Every row gives one point. The window is the flat piece filled in between its corners: a triangle in 3 columns, a solid with four corners in 4, and so on. A path goes straight from each point to the next, and from the last back to the first. List the points from which the path goes on through the window.

Window, 4 rows:
[[  2  61 -28 -79]
 [-14 -33  -4   3]
 [-18  -8  67   3]
 [ 20 -43  19 112]]
Path:
(1): [ 30  14 -10 -43]
(2): [ 14 -27  91   2]
(3): [-57  18  11  14]
(4): [-95 -10   3 -22]
(5): [ 14  39  25 -64]
(6): [ 60 -27  56 -20]
(7): [-41  -2  59  17]
(8): [-36  62 -17 -20]
Through the window after points: 2, 6, 8

Window, 4 rows:
[[ 37 -74 -34  39]
 [ 19  10 -57 -41]
 [-32  50  50  -3]
 [ 26  17  44  16]]
Path:
(1): [-8 55 22  4]
(2): [-24  31  87 -54]
(3): [  38 -121  -16   17]
(4): [ 30 -26 -29  36]
(5): [ 68 -22 -58  26]
(6): [  1 -49   9   1]
(7): [  9   5  -3 -54]
(8): [ 2 79 19 46]
Through the window after points: 3

Window (6 x 6):
[[-16  13 -28   7 -85 -52]
 [-36 -11 -15  19  11  32]
 [ 17   5  -4  78  23 -47]
 [-32  93 -49  11  30  50]
 [ 31  14 -54 -52 -51 -82]
 [-11  36  69  68  50  82]]
Path:
(1): [-31  57 -10  22  33 -10]
(2): [  2  27 -12 -29  25 -68]
(3): [ 32  11 -58   4 -69 -42]
(4): [ 32  -7  -3  75  -5 -23]
(5): [-43  17  10 -23  15 -78]
(6): [-89  77  17  11  -4 -20]
(7): [ 18  16 -40  19 -43   0]
(8): [  -6   71 -111   39   -2   33]
(9): [-44  74  20  -8  36  37]
(10): [-43  62  29  -5  -2 -16]
(11): [ 66 -35 -64  22  -5  16]
(12): [  9  38 -43  28 -14  15]
Through the window after points: 2, 6, 8, 10, 12

Window (8 x 8):
[[  59   21  -39  -46   -3   33   36  -11]
 [   1   59   24  -41   38    7    3   64]
 [ -24   35  -51  -40   42   13  -19    7]
 [  11 -121   55    0  -43  -55  -13   -3]
 [ -26 -116   57    9  -40   33  -20   19]
 [ -15   77  -32   13    0    9   21   27]
 [   8   64  -21  -49  -30   13  -36   34]
 [  70  -51   67    9  -16    3  -36  -68]]
Path:
(1): [ 25 -41  -1   3 -10  25 -16  31]
(2): [-11 -10  18 -27 -18  14  -5 -10]
(3): [-56  92 -20 -63 -23  50   8 -39]
(4): [ 38   0  -8  -8   6 -13 -12  17]
(5): [ 41 -50 -49   0 -28  50 -16  38]
(6): [ 12   1  36 -11 -10 -16   1 -40]
(7): [-15  28   4 -50  13   3  -1   5]
(8): [ 15 -33  -6 -17  -4  26 -36  33]
Through the window after points: 1

Window, 8 rows:
[[  8  -2   4   6  41   0  17 -46]
 [ 47  53  31  25  45 -10 -44  55]
 [ 35  97  35 -17 -33 -43  -1 -12]
 [-69  -7   6  52  40 -12  19  33]
 [ -8 -75  10  23 -33  18   7 -36]
 [-51 -48  26 -55 -15 102  -3 -27]
 [-20  87 -90  -3 -29  38   3  53]
 [  1 -89  -4 -15  47 -25  30  13]]
Path:
(1): [-15   2  -9  -4  23  22 -47  14]
(2): [ 36  -7  26  17  45 -31  32  17]
(3): [  2   6  -9 -24  13  60  51  10]
(4): [-19  44 -27  34   5 -38 -71  14]
(5): [-52 -57  73  -8  25 -28 -71 -29]
(6): [  6 -30   1   0  18  26  45 -10]
(7): [-9  9 15 29 19 42 77 12]
(8): [-50  -3 -30   5  -6  -3 -43  17]
(9): [-46  60 -35 -27  15 -18 -33 -11]
(10): [20 13 17  4 32 21 14  2]
(11): [-22  33   8   1 -18  12  60  12]
(12): [ -19    0  -16   -3   28   57 -121   -7]
(13): [-24 -68   0 -22  44  -5 -11  -5]
(14): [ 26 -25  10  -7 -20  38  84  21]
(15): [ 12  35  59   9 -16  40  45  34]
(16): [-29   9 -66   3   3  -1 -49 -35]
Through the window after points: 1, 3, 7, 13

Window (9 x 9):
[[ 36 -28 -11  66  41  15 -18 -79  45]
 [-87  99 -78 -41  31  -7 -72  15  -8]
 [-64 -20  37  44 -48   1  73  -4 -44]
 [  0 -14 -41  -2 -44 -78  25 -22 -14]
 [-37 -24  52 -34 -67   1  14  -4 -38]
 [ 63  -3  25  50  13  22 -67  54  45]
 [ 18  74 -32 -32  44  25 -33  31 -26]
 [  5  20 -80   1 -50  55 -11  -5 -33]
 [ 10  16 117  75 -58  -4  20 -33  10]]
Path:
(1): [ -6 -16  13  19  14  22 -49 -26 -62]
(2): [ 20  29 -37  -1 -18 -36  33  -5  51]
(3): [ -7  15  16  55 -68   9  51  20  96]
(4): [-32  17  15  -3   2 -33 -24 -37 -95]
(5): [   3   35   21   18    2  -42   19  -30 -121]
(6): [ 11 -20  10  26 -33  15   5  -7  36]
(7): [-22  13 -35  25 -30  23  34  11  33]
(8): [ 36 -18  44  38  -2   9 -60 -19 -61]
(9): [-22 -17  18  39 -41   9 -43  13 -58]
(10): [ 40  22  16  -2   3  16  58 -20  32]
(11): [ 29  42  13  29 -19  31   2  41  52]
(12): [  19  -19  -18   16   39   -3 -107   12  -34]
Through the window after points: 1, 3, 7, 11

Window:
[[ -13  -16   12  -87   68   15  105   51 -101]
 [ -72   43   23   76  -10  -75    8   22   61]
 [ -25  -22    6   29   78  -55   39  -14   19]
 [   3  -46  -20   59  -99  -17  -54  -30   82]
 [  39   56   14   51   11  -34   62   43   36]
 [ -50  -90  -39   29   20   39  -24   55   24]
 [ -15  -10 -101   26  -18  -33  -55  -42  -10]
 [   1   82   28  -18   55   47   31  -33   27]
 [  -9  -29  -52   44  -17   41   42  -42  -33]]
Path:
(1): [-47  31  65 107  35 -28   6  27  27]
(2): [ 15  34  22  39  16 -26 -13  -8 -33]
(3): [-29 -31 -65   2 -33  12  74 -18  43]
(4): [-73 -35 -90  12  54  17  66  -2  61]
(5): [ 60  86  89  11  19   9  16  13 -61]
(6): [-53 -31  15  52  33  -2  11 -15 -28]
(7): [ 35   0 -68 -15   7  -1  77 -14  12]
(8): [-35 -57 -69  26  45  13  58 -43  72]
(9): [-20 -31  -8  29  -6  25 -12  41 -34]
(10): [ 13  10 -17  29   5  14  14 -10 -26]
(11): [-17 -21 -45  -3  32 -10  12 -33  33]
(12): [-37  24 -17  42 -23 -28  53 -10  57]
(13): [ -4  24  47  37  43 -13 -58  21  -4]
(14): [-26  -9 -15  69  23 -24 -46  31 -51]
(15): [-23 -63 -34 -31  -1   0  81   7  34]
(16): [-18  11 -67 -37 -34 -26  19 -23  34]
Through the window after points: 6, 8, 12, 16

Window, 11 rows:
[[ -76   24   33   56   64  -18   93    7   53   21   -9]
 [  -6   37  -68   65    5  -52   35  -48  -87  -61  -28]
 [ -24  -61   31   -9  -37  -32   -6   20   -2   27  -82]
 [  47   38    0   48   49  -95  -23   11   14   70  -70]
 [  14   41   18    9   68   10  -53  -38  -83   51   15]
 [  46  -60  -70  -61    0   36  -90   34  -27  -16   -1]
 [  66  -51   35   94   52  -46  -22    1   29   -4    3]
 [  84  -10  -14 -106  -63   57    6   43  -11   20   11]
 [  35   27   -3    3  -12  -47  -55   30  -22  -26   33]
 [ -18  -18  -27  -52  -69   19    4  -49   41  -26  -40]
 [   5   72   48 -105  -20  101  -21   38  -11   30 -121]]
Path:
(1): [ 10  -8  32 -74  24  17   8  17  -6   9 -34]
(2): [ 25  22   4  14 -32   0  -4  11  -3  21 -36]
(3): [-11  -3  -5  31 -23  22  -9   4 -14  29 -27]
(4): [ 33 -46   1 -47  41 -97  10  12   0 -24 -14]
(5): [ 15 -10  11   2  57 -27 -16  -4 -29 -33 -21]
(6): [  8   1  -9  28 -16 -19 -28  -2   6  38 -37]
(7): [ 10  23 -28   9   5  34 -49  74  56  69 -15]
(8): [ 28 -55  70 -24  15 -77  15 -78 -75 -43 -50]
(9): [-13 -34  26 -28  13 -38  -9  -2 -21   8 -60]
(10): [  6 -30  10  14 -59  14 -14  39  19  34 -64]
(11): [ 29  24  30  73 -77  12 -89  49 -30  42 -12]
(12): [ 20 -63 -35 -64  96 -22  50 -44  46 -44 -33]
(13): [ 58 -38  20 -14  48 -73 -37  34  16 -57   0]
(14): [  4  19 -35  32 -54  39  11 -17 -28  69   3]
(15): [ 34  33 -38  47 -15  74 -50  24 -53  27 -48]
(16): [  0  38  59 -85  28 -41  10  -6   9   9 -59]
Through the window after points: 9, 11, 15

Window, 12 rows:
[[ -63   12   41   47   11   38  -71  -76   67   38  -26   73]
 [ -73   -4   69  -29   58   73   46   73  -29   28  -63  -16]
 [ -48  -21   18  -39  -30  -44   34  -33   11  -22  -58   48]
 [  54  -28   49  -57    5  -18  -13   13    7   25    9   17]
 [  14  -25   62   46   34   18   26    5   43   50    6  -33]
 [  -4    8   41   39  -45   -9  -25   83   39  -33  -42  -27]
 [ -20  -19  103    4   84  115   13   23  -14  -37   -5   14]
 [  63  -25  -71   36   18   32    1   49   20   18    8  -27]
 [  12 -114   14  -27   20   26   26   74   -8   13   65   11]
 [   2   10   22  -30  -18  -66   73   66  -70   14    3   13]
 [ -24   42   28  -18 -118   52  -35  -42   20    3  -14  -32]
 [   6    1  -37  -38  -25  -20  -38  -46   85    5   74   12]]
Path:
(1): [-21 -12   5   2 -10 -23 -34  38  32 -40 -10 -34]
(2): [ 39   2 100  44 -24  92  60  73  -7  49 -40  49]
(3): [-22   8  27 -19 -17  85  19  33  56 -16  35  28]
(4): [ 22 -64  19  16  34 -10 -16  12 -43  30 -25 -28]
(5): [  3 -25 -25  35  11  21 -68 -29 -52  68 -22 -43]
(6): [  0 -11  47 -24  14  27  64  83  57 -25  -4  18]
(7): [-42  -9  87 -45  56  76  86  48  37  -4 -32  57]
(8): [ 44 -24  16  32 -26   1 -89 -12 -41  -4  36 -55]
(9): [-40  -7  51  47  20  31 -84 -76  -7 -31  53 -14]
(10): [-27  -1  18 -31 -14  25  43  45  80  86 -98  89]
(11): [ 13  43  83 -51 -14 116  32  -7  33 -40 -24  68]
(12): [-19 -38  28  36  51  25 -15  24   1  13   2 -13]
(13): [-20  -9  36 -24   2 -14 -61  -7  41  -4  -7 -63]
(14): [ -1   6   8   5 -50  27  31   9  24  -4   4  53]
(15): [21  3 14 13  0 56 23 55 89 19 12 32]
(16): [-27 -32  18 -23 -24 -39 -19 -31 -45  21  -9 -33]
Through the window after points: 1, 3, 5, 7, 9, 11, 13

Window (12 x 12):
[[   0   51  -11  -30  -49   56   61    1    0   23   15  -13]
 [ -12   39   27    1  -20   47    2    0   56  -60  -15    0]
 [ -40   -9   22   48    9  -20   20   11   -3   73  -43  -13]
 [ -54    0    3  -13    6  -10   38  -43  -35  -52  -21  -21]
 [  76   -9   10  -51   12   61   34  -24   13  -34  -33   42]
 [  33   27   46  -18   35   21  -80   13  -13   17  -15  -42]
 [ -26  -23  -17   55  -43  -57  -59   74  -14   34  -25   35]
 [ -27   22   23   34   -3   55   36   44    3  -34  -36 -121]
 [  -6  -60   52   24  -36   -7  -42   21  -25  -15   78   24]
 [ -19  -34   11    7  -28   79  -51  -62   11  -37   45  -55]
 [ -46    5  -66   41   71  -36   16  -23   17   49   -2   -9]
 [  44   30  -54  -10  -53  -67   46  -30   62   52    6   43]]
Path:
(1): [-41  -8 -19 -27 -24  -9  23  -6  60  21 -45 -11]
(2): [ 28  53  27  44  28  60  -2 -24 -50 -70  14 -33]
(3): [ 18  -4  14  63 -53  43   9 -48 -10 -20 -21  -4]
(4): [-37 -22  11 -48  24  33 -66  -1  18  -8  54 -62]
(5): [-34   0   2 -57  11  11  35  54   9  29  -3 -54]
(6): [  1  -1  17  39  -4  35  -1 -28 -19 -38 -23   0]
(7): [-19  81   6  86   0  36  15  21   3  -3 -13  17]
(8): [ 13 -59   1 -57  -5  10 -18  -7  18  13   3 -62]
(9): [-26 -33   8 -53 -50 -25 -26  73  21 109  23  12]
(10): [-10  23 -15  70  18  -7  20 -27  -5 -18 -36 -11]
(11): [-32  79 -35  83   1 -48 -12 -30 -52  19  -1   5]
(12): [-17 -55  45 -43 -23  59 -15  42  77 -33  -7 -34]
(13): [-55 -58  12 -49   7  24 -31   2  11 -12 -28 -42]
(14): [ 50  41   2  54 -20 -13  55 -13 -31  12  30  35]
(15): [ 12  -4  -5  51 -35  32 -23 -36 -10   9   1   8]
(16): [-62 -33   5 -40  12   3 -26  21  35 -25  34 -67]
Through the window after points: 3, 9, 15

Window (14 x 14):
[[  20  -47  -10 -100  -26   11   -3    8  -87  -24  -53   58  -40  -15]
 [ -48  -42    2   19   12   88   22  -12   29   68  -22  -26  112  -37]
 [  49   37  -29  -59  -72  -43 -117  -12    5   -4   -1  -15   94  -30]
 [ -36   24  -71   25    4   14   -6   15   49   -3   -3   29  -12  -69]
 [  77  -13  -48  -30    6   83   66    1   69  -19   13   28    1  -22]
 [  81   23   21   18   26   56   30   45   32  -83  -43   49   22   11]
 [  17  -76  100    9  -21   80  -13   68    8  -27   -4   70  -17  -61]
 [  26  -42  -42   67    3  -30   18  -24 -101  -46   40   18  -10   16]
 [ -47   51   -7   64  -11   -3  -98   18    8  -33   71  -67   28   68]
 [  60   87    2  -17   22  -11  -40   49  -64   72   47  -11   61   50]
 [  -7   28   58   66  -50   49   55   38   57  -16   25   25   47   22]
 [  15  110   93  -56  -21  -16 -100    8  -10  -17   41  -40   52  -41]
 [ -58  -21  -38  -38   14  -52  -15   71  -13   39   14  -78    7  -61]
 [ -16  -38  -20  -76   43  -36    2   12   22   18    8   46   21  -39]]
Path:
(1): [ 30  17  49   6 -37  -3 -11   2  16   3 -35   1  12  -6]
(2): [ -3 -14   0  13  30   0 -14 -12  31  39 -17  14  27   8]
(3): [  9  15 -14 -58 -25  51  24  85 -48 -50  33 -15  60 -74]
(4): [ -9  60  21 -53 -16  22 -38  44 -44 -31  69   2  82  46]
(5): [ 79 -23  -5  48  10   3  -1  -8  46  32 -62  35 -14 -59]
(6): [ 20 -16   6 -27  45  -4 -17 -18  20  33 -46 -31 -63 -13]
(7): [  1 -13   3 -23 -25  19  -9  50 -25 -44  32  64  61 -16]
(8): [  0  28  26  16 -33  52  10  62 -10 -49  39  38  63 -10]
(9): [ 36  -7   7   8  17  20  25  -3  57   5 -34   8   9   3]
(10): [ 41  26  44 -23 -62 -20 -37 -27  12  33 -43  23  13   8]
(11): [ -2 -14 -62   4  81  50  20  86 -53 -70  92  -6  52 -69]
(12): [ 11  28 -21  -9 -10  20 -42  27 -25 -16  45  -3  54  -7]
Through the window after points: 2, 6, 8

Window:
[[ 17  57 -20 -33  19  25  32  50  84  13  64  -5 -38 -72]
 [-56  -9  20  26  -3   3 -11  24 -63  51 -73  -7 -13  50]
 [ 11 -17  91   2 -22 -23  14 -23  10 -53 -57 -88  32  63]
 [ 17   3  79 -15 -37   4  21  -3 -28  -8   1 -28  50 121]
 [-16  26  40  33  32  24 -19  -1 -55 -44 -18  26 -34   4]
 [  4  24   3  92  -7  13  13  64 -23 -11 -20  13 -17  19]
 [-21 -49  24  36  32  14  12  -4 -18   0 -14 -19  56  36]
 [-34  -6  29 -30 -36  28  56  13 -24 -86 -19 -51  21  17]
 [  1  31  40 -77  -5 -90  63  40  67  -6  42 -10  74 -29]
 [ -8  24 -28  47 -16   4  23 -35 -18   9 -31  27 -14  10]
 [-10 -41   9  41  -9 -19   7   7 -48 -15   9 -13 -53  35]
 [ 55  15  -5  10   3  26  40  45 -13  35   8  39 -38 -90]
 [ 48  60 -64   0   9  -1 -18  51 -14  19  39  -3 -10 -77]
 [-31 -24  78   1 -71  -8 -16  -3  12 -23   1 -24  55  31]]
Path:
(1): [-13  -6  47  37   0 -23  21  35 -15   5  31 -53  11 -20]
(2): [ 23   6 -35 -16  -7  15  19   1   4 -29 -61  82  -6  64]
(3): [-15 -28   3   2 -13   9 -24   8 -19 -16 -26  -2  -6  32]
(4): [-15  19  29  26 -13  -7  50   5 -29  -4 -17 -23  -2  17]
(5): [-15  11  25  51   1   0   5  22 -34   2  18 -14 -12 -11]
(6): [ 23 -37  -4 -13 -19  -7  29  14  -3 -21 -18   4 -36  45]
(7): [ 27 -19  24 -66 -26 -29  -3  -2  33 -65 -10  67  31  20]
(8): [-34  31  30  50   0  38  21  26 -32   2   7 -60 -18 -11]
(9): [-49   2  89  22  49 -41  55  -6 -43  66  33 -46 -61  16]
(10): [ 14 -10  -1   9 -47  15 -14   7  -6 -61 -30  -6  47  64]
(11): [-18 -25   6 -21 -14  23 -25  12  47 -25 -21   8  -5  42]
(12): [  3  23  17  38  -6  -3  36  -2 -39   4   0 -10  15   2]
Through the window after points: 1, 3, 5, 7, 11
